Each wall is flat, endless, passes through zero and stands at right angles to its row. A trip goes straight from one point to another. Which walls does it cross, in order?

Walls:
(1): -0.52 -0.01
(2): +0.38 -0.16
(3): -0.12 -0.25
(4): +0.62 +0.63
(5): +0.42 -0.42
(6): -0.37 -0.19
(7): +0.17 -0.69
Trips:
+0.17 +0.34 to +0.08 -0.92 => 5, 7, 3, 4, 6
+0.07 -0.86 to -0.88 +0.11 => 1, 2, 5, 7
-0.41 -0.20 to -0.51 +0.11 => 7
-0.41 -0.04 to +0.33 +0.44 => 3, 4, 6, 1, 2

Walls:
(1): +0.16 +0.09 +0.36 -0.53 -0.27 -0.35 +0.10 -0.06
(2): +0.34 +0.63 +0.33 +0.20 -0.32 -0.23 -0.39 -0.02
(3): +0.65 +0.46 -0.25 +0.24 +0.53 -0.37 -0.34 -0.09
(4): +1.22 +0.51 +0.41 +0.63 -0.15 +0.20 +0.58 -0.43
(5): -0.21 +0.47 -0.11 -0.37 -0.18 +0.16 -0.08 -0.37
(6): +0.36 +0.03 +0.74 +0.13 +0.46 -0.11 +0.44 -0.32
Trips:
+0.20 -0.35 +0.06 -0.71 -0.06 +0.10 -0.02 +0.10 to -0.33 -0.34 +0.26 -0.18 +0.35 +0.03 -0.08 +0.13 => 5, 6, 1
+0.14 +1.05 +0.06 -0.09 -0.14 -0.06 +0.01 -0.44 to +0.65 -0.54 -0.27 +0.30 +0.27 -0.46 +0.08 -0.05 => 5, 1, 2
-0.55 -0.40 +0.22 +0.66 -0.75 -0.59 -0.88 +0.20 to -0.16 -0.40 -0.13 +0.10 +0.12 +0.57 -0.30 -0.36 => 2, 5
-0.18 -0.44 +0.20 +0.29 -0.31 +0.29 +0.40 +0.44 to -0.75 +0.53 -0.26 +0.06 +0.49 -0.49 -0.27 +0.17 => 5, 3, 2
-0.63 +0.24 +0.73 -0.02 -0.30 -0.68 -0.07 -0.06 to -0.64 -0.33 -0.32 +0.30 -0.31 -0.29 +0.80 +0.19 => 5, 2, 6, 1
-0.55 +0.28 -0.71 +0.23 +0.83 -0.65 -0.11 -0.05 to -0.36 +0.01 -0.02 -0.44 -0.79 +0.18 -0.66 -0.12 => 2, 3, 1
-0.22 +0.11 -0.44 -0.24 +0.19 +0.89 -0.11 -0.36 to -0.40 +0.14 -0.46 -0.28 +0.65 -0.55 -0.35 -0.42 => 3

Walls:
(1): +0.03 +0.15 +0.53 +0.28 -0.43 -0.04 +0.45 +0.19 -0.06 -0.63 +0.26 +0.34 -0.29 -0.16 +0.29 -0.33 -0.65 +0.10
(2): +0.39 +0.19 +0.45 +0.03 +0.02 +1.30 -0.22 +0.03 +0.43 +0.45 +0.17 -0.02 -0.42 -0.44 +0.50 +0.01 +0.21 -0.08
(3): -0.53 +0.24 -0.43 +0.25 -0.64 -0.30 -0.19 +0.62 -0.43 +0.15 -0.50 -0.85 +0.33 -0.35 -0.02 -0.05 -0.04 +0.32
(4): +0.29 -0.65 -0.62 +0.00 +0.96 -0.37 +0.56 -0.28 +0.51 +0.33 +0.71 -0.22 -0.03 +1.13 -0.99 +0.00 +0.51 -0.26
(5): +0.67 +0.49 +0.16 +0.05 +0.52 -0.41 +0.10 -0.21 -0.45 -0.10 -0.10 +0.07 +0.44 -0.30 +0.22 -0.24 +0.11 -0.55
(6): -0.08 +0.34 -0.03 -0.32 +0.58 -0.54 -0.25 +0.21 +0.08 +0.15 -0.34 +0.44 -0.32 +0.42 -0.27 +0.31 -0.23 +0.24
(7): +0.35 +0.40 +0.46 -0.31 +0.30 +0.32 -0.55 -0.72 -0.09 -0.13 -0.17 +0.04 +0.08 +0.67 +0.05 -0.14 +0.39 +0.22
(8): +0.30 -0.21 -0.02 -0.50 -0.11 +0.53 -0.21 +0.52 -0.44 -0.42 -0.59 -0.06 -0.30 +0.18 +0.73 -0.32 +0.23 +0.17
Trips:
-0.27 -0.56 -0.31 +0.22 +0.21 +0.07 +0.52 -0.14 -0.07 +0.28 +0.24 +0.73 -0.24 +0.06 +0.23 +0.56 +0.57 +0.32 to -0.31 +0.20 +0.13 +0.77 -0.62 -0.59 +0.47 -0.91 -0.37 -0.59 -0.11 -0.69 -0.14 -0.82 +0.38 +0.17 -0.23 +0.36 => 2, 6, 1, 4, 3, 5
-0.01 -0.49 +0.64 +0.13 +0.40 -0.61 +0.25 -0.26 +0.62 +0.25 +0.09 -0.43 -0.07 +0.15 +0.51 -0.41 -0.71 +0.53 to -0.12 +0.59 +0.28 +0.24 -1.00 +0.21 -0.43 -0.17 -0.26 +0.10 -0.87 +0.36 +0.32 +0.49 +1.04 -0.39 -0.05 +0.40 => 7, 4, 8, 3, 2, 6
-0.93 +0.70 -0.03 +0.76 -0.22 -0.24 +0.19 +0.06 -0.45 +0.91 +0.64 +0.54 +0.05 +0.01 -0.05 -0.41 -0.33 +0.39 to -0.75 -0.20 +0.29 +0.33 -0.28 +0.18 -0.10 -0.05 -0.48 -0.40 +0.32 -0.10 +0.06 -0.26 +0.20 -0.25 +0.69 -0.03 => 6, 8, 2
+0.07 -0.02 -0.14 -0.89 +0.45 -0.26 +0.63 -0.22 +0.26 +0.30 +0.17 +0.76 -0.11 +0.09 -0.06 +0.32 -0.42 -0.26 to -0.02 -0.77 -0.29 +0.27 +0.11 +0.19 -0.19 +0.24 +0.85 -0.18 +0.48 +0.20 -0.12 +0.22 -0.26 -0.42 +0.24 +0.15 => 5, 2, 6
